Each row of a before or after table is a point. One or more steps were done to the points. Then noise was added and the rows were shuffled. The steps act on columns, c1 being the first. What was done? A step turns or swaps two columns, mirrors them in a line or flattens them onto one, adds a multiple of one to another, or multiplies or shifts one. Angles are multiples of 10 degrees, from the lower column toward the higher: turns from -170 to 170, lines from 10 to 170 but not 90. Use the fewest steps. Two steps may share a column if one is a turn and the other turns, adds or multiplies; they go together, in the order done. Otherwise the lowest column goes first.
In the rows, 128 means zero.

Before, 13 rows:
[[ 85 133 143]
 [109 137 150]
 [113  92 101]
 [152  72 109]
 [170 176 140]
 [125 174 166]
 [ 99  71  99]
 [127  70  81]
 [129 204 103]
 [159 189 136]
 [105  76  94]
 [144 195 145]
 [106 137 131]]
After (13 x 3):
[[137  68  99]
 [146 163 153]
 [120  61 108]
 [ 95  81 110]
 [139 186 168]
 [140  80  84]
 [116 119 146]
 [145 181 165]
 [100 119 134]
 [ 97 124 159]
 [168 186 154]
 [149  52 140]
 [157 185 115]]
Steps: mirror c1 and c3 in the line at 150 degrees; multiply c2 by -1

Before, 8 rows:
[[130 134 121  92 165 103 118 135 180]
 [176 179 157 128  47 119  81 172  66]
 [137 192 102 105 146 191 144  94  87]
 [131 140 142 101 131 104 170 112 119]
 [115 112 156 103 143  89 119  63  97]
 [105 141 158  76 102 208 163 108 113]
 [ 91 131  35 122 169  96 120  68  90]
 [160 179  99  74 109 131 150  67 134]]
After (8 x 9):
[[ 76 127  35 113 120 100 168  68 124]
 [163 128 122  87 117 117 166 134 166]
 [123 129 157 126  79 119  48 172  49]
 [ 99 129 156  89 117  99 143  60 112]
 [108 127 103 126 144 195 145  94  91]
 [100 128 158 107 162 221 102 109 131]
 [155 127 100  78 150 150 108  67 113]
 [124 129 143  95 170 115 131 113 117]]
Steps: turn c1 and c9 by -40 degrees; multiply c2 by 0; turn c4 and c6 by -20 degrees; swap c5 and c7

Before (8 x 14):
[[122  96  83 109 160  95 160  76 109 163 112 175 143 162]
 [159 222 158 132 168 123 177 162 203 113 151 122 108 150]
 [ 95 198 145 134 167  90 155 141 101 161 124 102  98 146]
 [ 95 124 111  31 175 157  97  83 110 121 119 144 125  92]
 [104 223 129 104 109 170 104 155 107 112  67 105 142 173]
 [134 194  72  63 138  97 129 148  89 155 153 113 111 171]
 [ 83 224 118 140 157 144 130 162 116 147 138 179  89 150]
 [182  33  82 132 150 102 158 149 105 155 151 112  96 164]]
After (8 x 14):
[[102 120 131  72 175 153 120 158 110 141  98 103 122  96]
 [117 196 179  73 137 100 155 163  86 129 130 103 108 166]
 [ 87 193 132 133 169  94 124 128  96 152 155 157 100 145]
 [156  36 173 121 151 103 148 135 104 114 157 109  94 163]
 [153 229 109 115 169 127 155 131 205 108 178 151 107 151]
 [ 84 222 105 124 154 147 136 131 119 150 136  89  90 149]
 [118 227 144 100 110 173  66 142 108 133 111 145 146 168]
 [107  94 132 137 157  97 114 117 105 139 161  66 145 162]]
Steps: flatten c1 and c10 onto the line at 150 degrees; turn c3 and c12 by 140 degrees; flatten c4 and c8 onto the line at 150 degrees; swap c7 and c11

Before, 12 rows:
[[129 193 144 168  84 107 176 161 137 131  80 181 131 142  85  97 176 140
  196 177 169 114 132 171 125 106 102 164 194 182 157 146]
 [135 139 175 138 129 141 168 160  96 132 168 105 107 223 166 113 183  90
  189  73 145  88 128  51 132 203 123  72 152 106 116  86]
 [102 143 143 108 132 175 161 135 144 161 201 125  77 217 156 100 167 100
  188  44 189 114 113  69 139 102 124 105 138 108 129 150]
 [111 101 160 117  98 129 129  88 144  98 193 106 128 123 119 190 107 161
  118 129  93 133 118 104  66 110 146 148 128 114 131 120]
 [182 172 126 154 147  83 162 190 106 110 126  98 145 131 160 115 159 132
  187 157 103 147 141 197 120 118 145 179 203 188 195 109]
 [178 173 135 141  93 107 147 170 136 137  88  68 138 150 108  97 149 134
  152 177 135 130 146 212  91 103 147 108 140 155 151 154]
 [ 84 141 129 122 156 138 142  70 173 130 161  76 166  97 131 177 140 174
   97 130 112 129 113 104 106 145 140 161  57  96 160 115]
 [139 151 111 184  92 125 124 143 115 116  57 100 164 130 138  83 145 151
  208 148 132 125 127 186  85 137 178 186 205 211 172 142]
 [134 156 126 150 108 141 150  16 138 116 166 101 156  96  96 173  91 156
   95  74  61 122  76 106 127  86 139 139  79 102 142 117]
 [158 172 143 171 128  64 123 131 158 144 130 127 151 129 108  92 183 154
  185 131 132 115 174 226  86 119 160 131 161 193 135 119]
 [110 153 100 117 110 107 171  70 166 151 208 101 159 104 139 152 119 155
  126 140  76 120 100 100 121 112 181 124  84  65  63 151]
 [146 156 116 176 125 120 157 153  84 135 114 105 147 108  79 127 152 106
  183 157 187 105 174 210 121 127 157 160 206 182 157 144]]
After (12 x 32):
[[139 153 110 188  92  95 124 143 116 115  61 101 166 131 139  82 145 151
  206 149 132 131 126  82  84 137 179 183 204 213 173 140]
 [137 138 174  86 131 170 168 159  95 133 125 104 106 224 167 113 183  90
  189  72 143 143  91 198 130 206 122  73 152 103 115  87]
 [180 173 135 166  92  91 146 169 137 138 109  69 138 150 110  98 148 137
  151 179 134 111 123  52  90 103 146 108 138 155 149 154]
 [110 154 100  49 108 160 171  72 166 152 152 104 158 104 140 151 119 154
  125 140  78 156 127 138 121 111 181 124  84  65  64 152]
 [135 154 126  88 107 132 150  17 138 118 115 102 156  97  95 173  89 156
   95  74  62 177 135 151 129  88 140 138  79 103 143 116]
 [145 156 116 136 127  81 159 153  86 135  78 106 146 110  78 128 152 106
  183 158 189  93  91  59 122 127 158 161 208 180 157 144]
 [104 144 141  62 132 130 158 137 144 159 160 126  77 217 156  97 168 100
  187  44 187 148 120 203 137 102 127 103 140 110 128 151]
 [109 101 162  66 100 140 128  86 146 100 150 105 130 123 119 190 108 162
  118 129  95 136 134 147  67 111 145 149 128 116 131 120]
 [129 192 143 167  84 118 175 163 136 132  82 179 131 142  87  97 178 138
  197 174 169 127 113  83 124 107 101 163 193 182 157 145]
 [184 171 125 124 148 119 162 188 106 111 102  98 145 130 157 113 157 132
  187 157 104 111 142  48 121 118 145 179 203 188 196 108]
 [156 172 145 118 129 116 123 132 157 145  84 127 150 127 109  91 181 153
  187 132 134  90 100  12  88 120 159 132 161 191 134 117]
 [ 85 140 128  98 156 136 141  71 174 126 138  75 167  98 131 176 141 174
   97 129 111 142 133 153 106 145 142 162  58  97 162 116]]
Steps: mirror c4 and c11 in the line at 130 degrees; turn c6 and c24 by 140 degrees; turn c22 and c23 by 110 degrees

Before:
[[ 79  60 118 131 126 151 105 158 111 181 101  60 168  35 172 171 101  93
   53 108 134 145 158 115 180 217 106  61 151 187 105 177 169 159  94  92
  147 105 205 199 157 113 146 137 177 147  67 200  93 180 213 190 112 144
   76 146 175 111 140 122  61 154 160 211]
 [121 168 113  92 114  62 129 165 120 119 171 179 171  78 126 105 127 157
  101 139 121  99 170  81 112 141 178 127 103 123 144  85 119 136 166 153
  104 106 148 117  94 149 163  71 169 166 115  89 135 163 124 201  96  84
  139 114 112 106 132  93 148 115 162 123]
 [105 103 121  99 110  82 122 119  99 111 155 123 105 174 133 111 128 164
  113 194 138 146  94 108 111 129 105 121 100  87 163 155 109 100 138  92
  155 124  99  87 104 123 141 138 132 105 153 113 120  87 103 139 130 130
  163  64 128 141 158 134 152  96 101 106]
 [ 92 168 133 148 158 139  39  69 169 147 110  63 208  59 136 151 154 103
   66  90 203 180 181 165 103 153 166  96 109 190 127  94 106 185 163  79
   83  84  93 193 117  92 135  85 118  87 141 161 152 188  90 104  85  90
   65  96 162 144 153 112  86 152 197 140]
 [ 55  73 198 121  85 166  99  94  80 126 107  66 121 110 100 102 166  95
  126 101 184 145 159 166 124 139 102  85 110 175 136 184 171 112 116 121
  134  95  81 132 103 116 104 199  86  99 128 156 156 103  59 109 147 160
  107  97 169 141 151 108 139  92 121  99]
 [126 150 124  56 118 108 155 128 124  90 170 134 126 116  83 118 136 167
  148 191  82  94 122  29 109 123 108 142  94 108 202  90 139  94 130 130
  136 110 113 106  49 130 159 117 110  74 156 102 142 141 103 155 127 190
  177  90  98 124 132 123 154 123 112 130]
 [134 119  80  49 119  88 141 125  92 108 161 131 111 131  91 133 133 179
  119 130 130  73 124  78 140 125 110 184  93  92 172 128 147  82 180 141
  171 173 108 144 101 180 141 101  96 151 151 110 122 147  93 135 133 101
  156 102 108 115 130 104 138 108 123 129]
 [ 64 136  85 125 163 122  67 133 152 113 133  62 178  53 194 112 105  78
   90 103 126 131 165 104 165 173 175  61 111 198 100 124  99 139 101 104
  102  68 179 163 167 149 136 134 172 140 117 161 104 192 156 121  91  98
   62 129 115  88  90 137 122 199 199 194]
 [ 78  63 180  81 131 185 147  97 113  93 108  93 106 115  75 148 122 132
   93 168 194 106 145  98  98 131 112 106 112 139 108 163 146  88 161  47
  165 107 118 104  95 147 109 193 104  77 145 139 156  79  98 183 162 154
  117  71 149 149 138 120 137 110 147 113]
 [160 133 104  82 100  98 132 128 118  65 161 157 150 118 109  69 148 169
  137 170 132 115 113  47 105 121 158 153 101 154 198 120  98  81 140 126
  153 158 147 150 102 112 123 121 174 110 146 114 132 134 100 164  54 115
  147 102 123 107  84 142 128 134 147  95]
 [ 28 112 119 154 198 120  61 147 149 151  77  54 197  47 130 165 103  71
   56 113 142 137 206 117 165 198 126 101 151 200  87 154 122 187  96 112
  145  83 163 189 165 118 116 182 189 147  86 208  79 112 117 127 104 143
   67 148 208 103 129 133  78 137 181 178]]
After, 11 rows:
[[ 92 165 211 146 158 140  38  71 171 149 113  61 133  59 138 152 151 103
   64  89 203 179 179 167 102 154 169  96 108 184 126  93 133 187 163  81
   83  85  93 191 118  90 134  83 118  89 142 163 149 189  94 103  85 151
   65  93 162 160 153 108  86  90 198 139]
 [123 166 171  90 114  61 131 169 118 121 175 180 113  76 127 110 128 155
   99 139 119  97 167  83 114 138 175 128 108 130 143  84 134 136 170 150
  106 104 150 115  95 148 165  70 169 165 116  87 137 165 126 201  97 116
  139 116 111 104 134  93 148  81 162 120]
 [135 123 113  49 119  89 144 127  93 106 159 129  79 131  92 135 131 177
  116 132 131  75 124  78 143 122 112 188  92  96 174 130 126  83 179 139
  169 172 110 144 104 180 144 102  96 151 149 111 124 149  96 136 133 111
  157 102 108 104 130 105 138 100 122 128]
 [ 52  82 123 120  85 168  97  94  80 128 109  69 199 108  98 101 166  95
  125 100 187 147 158 167 125 139 101  85 111 168 135 182 117 109 115 120
  134  95  80 131 103 116 102 198  89  98 127 156 155 100  59 109 147  93
  107  93 169 154 150 107 140 160 119  98]
 [ 29 112 195 157 200 117  60 151 148 148  75  51 121  50 131 163 103  73
   57 113 144 138 208 118 168 200 124 101 152 202  89 153 124 187  96 110
  147  88 159 189 165 117 118 180 190 147  87 212  78 111 116 127 105 136
   67 147 205 130 130 133  77 147 179 177]
 [ 79  67 108  80 128 186 149  94 114  96 109  88 177 114  76 147 121 128
   92 169 193 108 144  98  98 132 112 106 108 126 108 165 118  88 160  49
  164 107 121 106  99 146 112 194 106  79 144 135 156  78  98 182 162 108
  116  70 149 149 138 119 141 152 147 113]
 [104  99 106 101 112  80 123 119  98 114 154 124 122 173 132 111 125 167
  114 191 144 145  95 110 109 127 103 123  95  84 164 152 124  96 137  90
  156 127  99  83 104 127 145 142 133 104 152 114 118  86 102 138 134  97
  163  64 126 127 159 136 149 132  99 106]
 [ 79  67 165 130 128 154 107 158 108 181  99  62 122  34 173 171 101  94
   51 106 132 144 159 112 184 218 105  60 149 188 106 175 114 158  94  90
  149 105 203 198 156 114 147 137 175 145  70 198  93 178 214 186 113 154
   75 147 179 135 139 124  59 146 161 207]
 [161 128 153  79 103  97 130 125 117  65 161 158 101 114 108  69 149 169
  138 171 127 114 111  46 107 121 159 155 101 160 199 120 131  80 142 127
  152 158 148 151 108 112 126 120 175 111 146 116 132 136  97 166  56 133
  148 107 122 117  86 142 128 114 147  94]
 [ 62 127 178 124 165 121  68 134 154 116 132  60  88  57 192 110 104  74
   91 103 124 132 167 104 165 176 176  62 110 203  99 124 129 140 102 106
  100  68 175 161 170 149 133 134 169 139 115 160 104 191 155 121  88 199
   59 133 111 112  88 141 122 100 200 192]
 [125 153 130  56 115 110 154 129 122  90 170 132 127 119  82 117 135 166
  149 188  79  94 120  28 106 122 105 138  92 110 201  93 130  93 132 132
  138 108 110 105  50 130 158 118 107  75 158 103 149 143 101 153 131 122
  175  88  98 114 129 120 154 191 113 130]]
Steps: flatten c2 and c33 onto the line at 10 degrees; swap c3 and c13; turn c30 and c58 by 20 degrees; swap c54 and c62

Before, 8 rows:
[[138 236 110 167 107 120 145  99 105 130 194 141 122 159 134 116 118  76
  132 117 149 123  87  83 156 170  99 113 173 150 177 133 141  93 194 128
  172 165 143 135  96 132 107 115 138 131  97 131 129 185 146 187 120  89
  132  90 127 108 150 159 116 177 138  98]
 [202 152 212  63 170 115 168 164  62 140  98  97 112 134 101 192 143 209
   77 168  88 153 161 218 106  79  86 144 126 104 124 153 121 180  88  90
   84 163 142  85 155 102 106 205  66  55 158 148  96 118 118  84 210 154
  143 158 175  97 106 107 142 101  66 140]
 [170 158 224 123 128  95 161 116  31 177  99  94 153 163  94 133  68 135
   95 134  73 140 167 135  82  55 181 167 111  75 150 122 178 156  74  95
  145 177 181  87 104  71 108 162 129  96 197  89 126  72  94 159 221 149
  103 149  95 130 134 126 181 106  90 157]
 [138 226 163 163 140 135 114 125 103 134 164 142 102 154 139 114 118  82
  156 105 147 139  99  89 162 162 118  90 191 160 184 132 122 122 145 137
  177 131 138 113 130 132 166  71 186 140 149 146 137 147 158 136 136  82
  158 128 153  84 159 144  94 183 164 131]
 [152 206 151 121 136 150 121  80 103 132 185 143 162 139 120 173 148  97
  151  97 133 102  79 134 137 198 123 126 180 118 179 159 109 130 200 117
  141 119 129 135 116 108  99  97 151 136 124 129 141 148 183 216 168 101
  145  87  87 111 146 147  66 147 165 143]
 [181 156 154  98 145 149 114 120 122 126 175 130 103 223 170  92 186 127
  112 132 142 128 129 177 117 123  87  71 156 154 193 164  96 164 122 152
  114 131 133 185 151 127 123 122 187 115 139 198  91 182 128 142  92 153
  199 118 178  73 151  91  70 177 119 105]
 [153 211 121 113 123 146  99 119 149  84 144 103 126 198 163 100 134 105
  135 138 142 129 107 115 134 150  85 107 203 119 166 168 102 102 177 191
  153 109 130 185 149 160 160  94 164 136 113 146 146 173 157 155  99 127
  156 115 146 110 111 109  44 166 175 105]
 [145 134 199 135 111  63 180  94 114 148  74 102 154 156 145 120 133 115
  125 102  74 156 175 104 170  83 149  97 128 111 108 105 187 114  58 162
  172 149 198 136  75 135  78 140 153 157 162 128 108  95  84 169 181  81
  103 180  95 111 141 146 146  62 111 184]]
After (8 x 64):
[[153 150 207 123 140 152 121  84 104 134 187 136 165 146 129 179 151 102
  153 161 137  98  73 135 134 194 123 126  69 115  37 161 109 129 198 121
  139 122 124 135 117 109 103  98 123 133 120 126 145 171 187  94 159 102
  135  86 167 116 142 142  66 146 165 146]
 [181 129 183  96 151 151 116 131 111 122 175 135  81 227 129  94 188 125
  107 137 136 133 132 174 120 123  85  69  81 155  66 165 103 169 117 148
  118 131 137 185 150 127 123 115 171 114 142 201  92 188 133 159  90 151
   72 123  98  77 154  85  67 174 123 106]
 [157 182 200 114 119 149  93 133 155  84 144  97 113 193 122 100 131 106
  139 142 145 130 108 115 131 149  83 102  42 121  77 165 105 106 177 193
  151 115 131 180 148 151 156  97 136 137 118 149 143 187 155 133  96 129
  130 119 124 111 112 110  41 161 174 104]
 [166  59 191 127 129 100 167 137  31 171  99  96 154 155 135 134  65 137
  103 142  76 140 167 133  83  54 177 165 146  69  84 124 182 153  64  91
  146 177 179  90  95  73 112 163 120  98 197  91 125  83  97 118 218 155
  145 150 156 130 134 130 186 104  84 161]
 [201  57 171  60 173 110 168 179  58 148  91 103  79 133 126 191 149 213
   76 108  88 155 161 214 104  77  95 146 122  99 161 153 123 180  89  90
   83 166 149  87 157 101 109 206  67  54 160 146  90 103 121 152 217 154
  121 158 106  96 110 111 139  99  69 142]
 [137 157 240 160 143 139 111 108 103 130 161 148 105 152 130 119 118  87
  164 120 148 142  99  87 158 158 124  88  59 165  75 133 122 119 139 133
  177 127 132 115 125 132 167  76 148 135 155 142 140 141 162 162 143  81
  119 128 102  82 154 145 101 184 161 129]
 [143 198 208 173 103 122 144 107 109 138 190 142 131 161 135 113 112  77
  128 151 148 132  79  79 153 177  99 110  87 145  51 139 140  91 198 126
  165 169 144 135  96 124 107 110 101 135  94 128 130 198 143 112 120  80
  138  92 126 111 154 158 120 182 136 100]
 [151  73 179 141 112  63 183  94 109 147  73  98 155 164 128 116 136 119
  126 151  66 161 168 105 167  83 148  93 140 114 116 110 189 114  56 163
  170 146 202 137  77 138  77 139 153 154 164 130 111 115  89  83 188  85
  148 181 159 112 145 147 145  62 110 188]]
Steps: turn c2 and c45 by -20 degrees; turn c2 and c3 by 60 degrees; turn c8 and c20 by -70 degrees; add 0.7 times c20 to c50; turn c13 and c57 by 100 degrees; multiply c15 by 0; turn c29 and c55 by 160 degrees; turn c31 and c52 by 140 degrees

Before:
[[ 87 153 124  90 176  96 136 110 142 147 131 141 139 175 128 183 143 128
  109 165 114 114  95 149 234 106 189 165 141 133  97 150  97 149 122 154
  168 119 135 146 140 181 163 171 142 187 169  80 123 112 146 101 123 132
   93 160 127 123 109 143 131  94 124 158]
 [117 110 109 121 131 115 131 119 113 121 102 141 118 135 129 224 142 121
  111 169 132  89  98 121 160  73  96 122  99 149 105 132 118 123 156 207
  154  98 106 129 139 171 157 124 116 166 126  82  93  64 123  80 107 123
  119 149 140 129 143  90  97 136 164 179]
 [116 116 113 114 161 122 109 215  92 157 157 123 169 115 145 116  74 100
   98  65 140 107 149  20 122 152 120 169  59 131 120 108 130 168 131  59
  191 157 162 127 165 142  64 177 143 113 112 137  71 164 172 179 147 100
  103 124 118 118 101 192 198 150 113 111]
 [113 169  89 104 138  77 137 147 160 145 141 157 143 127 123 137 133 122
  117 158 120 133  99 179 161  73  98 133 113 106 116 180 140 201 145 183
  156 120 145 130 160 138 156 146 127 164 171  63  98 124 128  82  75 107
  106 128 128 142 165 128 109 144 181 126]
 [121  88 109  85 152  81 148 159 111 117 126  38 158  80 106 106  45  62
  118  99 117 127 179  17 139 155  78 160 119 127 120  94 121 184 152  44
  105 151 159 133 168 138  45 133 168 149  67 144  62 129 146 174  91 103
  133 146 114 124 100 181 171  98 178 111]
 [159  49 104 177 178 193 176 118 116 205 149  80  63 179 195 105 122  46
   86 134  46 159 144 224  98 143 132 167 136 139 143 122 180 179 140 136
  165 121 178  86 130 142 201 125  95  71 131 127 142 106 129 100 177 159
   79  85 128 180 169 137 105  71 127 181]
 [151  70 101 153 179 119 147 104 104 171 150 119  68 166 225 128 203 113
   33 176 103 158 167 233 133 129  99 134 119 121 139 160 172 134  97 159
  115 110 187 142  89 117 199  69 109  85 139  74 135 109 132 128 134 137
   74  69 159 143 200 130  87  98 157 173]
 [143 100 113  95 116 124 129 153 147 111  74 156 131 153 110 146 157 161
   95 169 115 141 123 143 187  61 148 173 173 111 106 140 127 154 157 172
  151 114 152 194 155 159 127 140 201 142 152 105 107 134 121  57 104 115
  133 130 113 137 117 113 112 135 146 109]
 [ 75 158 141 107 139 114 122 138 129 106 118 211 140 161 107 139 174 110
  118 187 127  92  86  88 207  62  90 148 141  91 111 230 113 179 153 150
  138  81 186 161 172 165 170 144 141 139 118  71 134 101 139 117 126  56
  130 162 164 106 123 123  98 120 161 127]
 [126 138 105 102 158  99 133 156 154 127 135  98 125  75 148 133  65 134
  118 141 158 142 122  36 124 184  93 116 101 134  95  74 149 144 167  33
  145 111 144 135 198 107  20 157 130 170  86 128  95 181 111 146 148 134
  121 131 136 107 143 169 159  84 158 131]
 [127 109  68 114 173  92 171 188  84 150 161 111  96 117 137 147  61 142
  164 113 151  97 158  44  92 165 103 105 100 141 114 116 146 211 123  23
  130 138 139 122 154 128  28 193 147 155 104 139  61 159 175 159 130 104
  124 160  94 109  93 187 155 128 139 128]]
After (11 x 64):
[[ 74 159 142 104 137 117 124 133 131 106 120 213 138 163 108 141 173 110
  116 188 125  90  87  89 206  60  89 144 141  93 116 233 106 177 153 151
  138  83 186 163 173 166 173 147 139 167 114  69 135 102 136 119 127  57
  124 164 164 104 125 123  96 120 161 128]
 [130 103  70 112 173  90 173 185  88 150 159 109  94 116 137 144  60 140
  164 115 153  94 155  45  95 166 103 104 101 139 115 114 191 208 119  22
  130 139 137 121 155 130  26 198 133  88 103 145  63 159 174 157 131 107
  122 159  95 109  94 188 153 126 139 127]
 [ 87 154 127  91 176  98 137 109 143 145 128 144 141 171 130 186 144 129
  111 163 112 109  94 153 233 106 185 166 145 133  97 146 104 150 121 156
  171 116 136 143 141 177 161 172 132 211 165  77 124 110 143  98 125 131
   93 160 128 119 107 141 128  96 120 160]
 [111 117 113 116 160 123 111 217  93 159 155 128 167 115 146 116  75  96
   96  60 140 106 148  16 117 150 121 167  55 132 121 108 108 166 130  60
  191 157 164 126 167 147  68 179 139  71 113 134  72 168 174 182 153 100
  101 130 119 119 101 186 196 147 117 113]
 [158  47 106 176 176 194 177 111 113 203 151  79  62 177 194 108 122  44
   81 130  45 162 147 221  97 141 128 163 137 138 143 120 227 177 139 135
  166 120 174  88 130 147 204 120  98 122 130 129 140 112 131 101 179 155
   80  86 131 180 169 134 104  71 129 179]
 [126 133  99  99 157 101 133 158 148 126 132  98 124  78 151 136  66 130
  119 137 156 142 118  35 123 189  97 116 101 132  94  78 152 146 166  34
  148 113 141 133 193 108  19 156 128  94  91 125  95 183 115 153 149 134
  121 128 133 105 143 165 156  85 155 130]
 [114 110 111 119 127 112 127 121 111 116  97 143 115 134 132 226 142 117
  112 166 134  89  99 122 159  68  96 118  99 151 104 133 121 123 157 210
  155 100 109 134 137 172 153 123 120 186 119  83  97  67 123  83 110 122
  120 148 144 129 145  89 102 135 165 180]
 [108 167  90 110 137  74 141 150 155 146 146 159 145 129 126 140 132 120
  117 161 121 134 103 180 159  75  96 136 111 105 115 181 151 203 139 183
  156 123 148 126 164 144 153 149 122 186 171  62  95 122 129  80  70 106
  102 127 127 144 160 129 111 148 182 128]
 [123  88 111  86 153  79 150 163 112 120 122  43 160  79 107 103  47  62
  119  96 118 127 178  21 135 154  79 162 121 129 119  94 141 185 149  45
  101 151 159 133 168 139  45 139 166  94  68 143  64 130 145 175  90 107
  130 145 115 124 103 183 173 103 180 112]
 [147  94 115  97 121 122 127 151 151 114  76 154 129 151 111 143 155 160
   96 166 113 139 127 145 186  60 146 174 180 111 104 142 124 153 158 175
  155 115 149 196 151 156 128 156 198 144 151 107 106 131 116  57 106 115
  132 133 115 142 116 116 111 136 149 108]
 [154  69 100 156 175 120 147 103 103 170 150 123  70 163 226 125 207 116
   33 178 108 156 171 230 129 131 102 126 119 118 139 161 192 134  96 161
  113 109 189 142  89 118 200  69 123 136 139  77 137 108 135 129 132 137
   76  64 158 143 199 133  85 101 159 178]]
Steps: add 1 times c7 to c33; add 0.7 times c43 to c46; turn c44 and c45 by -10 degrees
